Every row gives one point. Each copy is the shape, with its points in the same order, turned, moved and blurred by noise. Is it also mirrored, or only turned?
(in the rows, 128 means zero)

Shape (9 x 3):
[[143 163 169]
 [105 118  89]
 [ 86  96 154]
 [ 96 109 109]
 [151 164 114]
 [174 148  90]
 [133 135 156]
 [110  95 142]
 [ 89 171 107]]
Copy 1:
[[ 94 141 188]
 [151 116  95]
 [100  61 121]
 [121 101  92]
 [139 160 147]
 [164 168 138]
 [104 112 156]
 [126  80 122]
 [ 99 146  91]]
Copy 1 is: only turned
Copy 2, 9 rows:
[[180 132 126]
 [ 77 146 127]
 [115 139 184]
 [ 88 147 144]
 [142 126  82]
 [112 111  70]
 [149 124 137]
 [104 122 161]
 [123 189 111]]
Copy 2 is: only turned

Shape, 12 rows:
[[111  87 114 114 120 149]
 [137 167 112 140  90 115]
 [197  82 188 139 117 167]
 [128 141 145 122 136 145]
 [ 72 153 117  95 108 103]
 [115 151 133 116 164 136]
 [106 170 117 146 147 149]
 [146 112 171 154 118 141]
 [ 56 145  96 142 137 136]
 [168  84 191 118 105 193]
 [109 143  81 125 147 112]
 [ 84 134 133 148 171 112]]
Copy 1:
[[134  88 104 122 141 101]
 [139 162 147 113  91  97]
 [199 124  97 143 153 185]
 [124 137 137 127 147 128]
 [ 85 109 157  88 109  84]
 [112 137 152 128 170 107]
 [102 159 145 150 144  90]
 [157 124 132 149 132 156]
 [ 78 113 141 148 127  64]
 [165 119  75 130 155 191]
 [125 127 154 122 141  56]
 [103 107 175 159 154  92]]
Copy 1 is: only turned
Copy 2, 12 rows:
[[106 107 110 149  86 158]
 [162 116  78 139 130  96]
 [172  92 199 155  87 137]
 [143 117 115 130 132 153]
 [118 154  56 111 107 130]
 [118 135 119 109 152 155]
 [133 134  92 149 167 149]
 [157 133 156 157 113 134]
 [ 99 156  57 157 134 146]
 [175 102 184 151  75 181]
 [ 95 110  73 128 144 125]
 [ 96 163 113 137 151 133]]
Copy 2 is: only turned
Copy 3, 12 rows:
[[143  89 132 122 118 139]
 [ 64 147 130 143 132 143]
 [155 150 134 134 137 245]
 [131 154 124 113 130 145]
 [100 128 159 101 105  84]
 [135 161 124  99 155 117]
 [120 164 104 129 146 105]
 [145 155 134 151 117 181]
 [126 128 107 131 105  70]
 [163 140 118  98 113 238]
 [106 117 133 146 160  88]
 [158 157 135 138 134  83]]
Copy 3 is: mirrored
Copy 4 (12 x 6):
[[113 129 117 126 150 162]
 [179 119 102 124 107 101]
 [130  96 181 215 135 143]
 [135 151 142 138 119 121]
 [115 152  77  91 103 109]
 [130 168 147 112 131 108]
 [169 180 130 113 130 114]
 [139 133 138 186 135 118]
 [143 193  82  96 146 133]
 [117 116 171 208 112 173]
 [148 144 116  79 155 111]
 [123 187 118 120 165  94]]
Copy 4 is: only turned

Shape, 14 rows:
[[116 143 105 101  97 158  95 135 137]
 [112 138 143 106 142 133 142 142 116]
 [117  97 149 102 127 153 142  23 228]
 [125 146 159 128 115 161 138 143 108]
 [120 137 133 127  89 119 157 146 108]
 [113  71 159 165 126 118  93 112 114]
 [139  88 148 107 132 161  72 159 130]
 [113 145 106 187 129 138 150 115 126]
 [125 125 155 101 131  56 135 146 160]
 [122 140 151 104 140 147 148 143 145]
 [106 126 110 126 125  91 127  86 118]
 [150 142  79 147 118  55 154 152 131]
 [124 144 160 209 125 153  76 153 103]
 [146 129 155  95 123 141 142  65 109]]
Copy 1, 14 rows:
[[117  72 116 112  80 151 117 127 162]
 [131 102 118 101 132 148 119 158 119]
 [175  66 206 166 161 137 182  90 185]
 [128 101 125 109  99 175 133 162 102]
 [ 92 127 130  98 100 141 139 151 112]
 [143 108 192 144  95 118  82 160 109]
 [181  65 133 102  72 122  97 159 127]
 [113 151 125 168 106 161 115 134 126]
 [102  77 131 119 154  69 137 154 103]
 [145  90 112 115 133 149 146 161 124]
 [ 98 113 157 127 137 125  98 106 137]
 [ 76 148  90 133 119  75 126 118 113]
 [130 105 133 181  55 169  80 177  79]
 [146  96 172  95 136 169 135  92 107]]
Copy 1 is: mirrored
Copy 2, 14 rows:
[[105 110 102 103 117 160 137 129  94]
 [113 101 155 139 114 133 132 110 132]
 [ 94 196 112 199 152 120  59 139  46]
 [153  93 152 136 117 158 128 118 119]
 [139  80 122 161 114 138 158 131 125]
 [119 132 123 170  79 179  91 166 160]
 [118 104 121  95  74 158  71 137 124]
 [142 137 145 152 149 151 159 174 143]
 [109 134 118 171  62  83 141 108 137]
 [127 111 158 136 114 118 119 114 107]
 [ 89 139 104 174 130 145 146 127 151]
 [123 117  90 148 114  81 189 156 173]
 [181 139 148 116  84 207 139 159 161]
 [126 119 114 177 155 150  90  88 126]]
Copy 2 is: mirrored

Shape, 16 rows:
[[108 201  62 131  70 101 130 206 166 135 118]
 [193 108  69 134 118 170  56  95 145 164 134]
 [124 155 120 107 112 132  89 164 137 128 177]
 [157  65 135  97 123 132  66 167  71 129 132]
 [134 133 118 119 124 141 114 115 109 147 110]
 [132  75 127  99 118 158 116 161 106 178 121]
 [147 132 115 148  94 175 117  99 114 136 118]
 [122 131 132 140 136  83 116 115 116 153 144]
 [135 125 107 154 138 165 147 118 102 152 124]
 [131 208 180 124 101 105 137 144 111 119 120]
 [105 121 148 129 105 140 175 137 130  98  79]
 [113  98 166 167  85 173  99 165 129 179 132]
 [107 143 138 138  89 150 124 116  92 144 102]
 [106 126 121 107  72 138 115 166 103 101 138]
 [ 99 142 109 109 142 162 111  63 136 131 127]
 [121 149 172 108 104 111 145  68 105 152 167]]
Copy 1, 16 rows:
[[112 136 126 104 150  16 109 146 173 199  84]
 [ 63 183 122 158 172 129 110  91  46 138 114]
 [ 74 114 157 148 153  89  74 120 156 138 119]
 [120 100 158 200 108 100  71 104  67 116 161]
 [119 148 125 143 131 122 114 138 118 128 139]
 [108 126 140 183  85 133  91 137  87 166 138]
 [116 163  95 139 143 136  88 141 100 118 109]
 [114 115 158 143 125 115 149 130 135 103 107]
 [116 130  86 162 142 147 124 146 117 138 122]
 [130 140 112 118 105  83  94 122 206  92 125]
 [178 110  97  98 109 134  93 150 137 143 122]
 [131 150 138 197  97 138  61 131 122 148  64]
 [147 162 113 147 120 120  92 167 133 120 117]
 [125 104 139 136 130  80  48 166 128 135 127]
 [111 160 144 114 168 177 121 155 127 130 145]
 [ 84 138 143 117  99 154 116 161 157  65 122]]
Copy 1 is: only turned
Copy 2 (16 x 11):
[[ 54 192 167 121  16 123 121 154 136 156 108]
 [121 134 128 124 152 191 177 214 144 196 148]
 [ 83 163 128 167 119 141 108 151 114 149 114]
 [ 95 108 156 126 203 147  91 149 173 160 103]
 [120 122 150 129 127 141 154 152 153 124 135]
 [ 99  84 151  99 157 134 126 169 130 131  92]
 [143 113 136 146 111 138 150 196 165 134 145]
 [152 153 144 123 124 142 130 109 128 137 127]
 [142  94 160 130 114 116 149 168 128 138 155]
 [123 195 152 170 103  84 135 132 160  84 114]
 [112 109 120 107  87  78 123 141 181  90 145]
 [139  93 116 142 119 104 132 179 142 154  52]
 [138 110 154 149  99 129 142 156 173 105 113]
 [ 85 126 137 151 101 133  79 157 169 121 113]
 [122 107 106 154 112 172 176 141 134 109 171]
 [175 154 125 150 131 152 126 139 120  63 131]]
Copy 2 is: mirrored
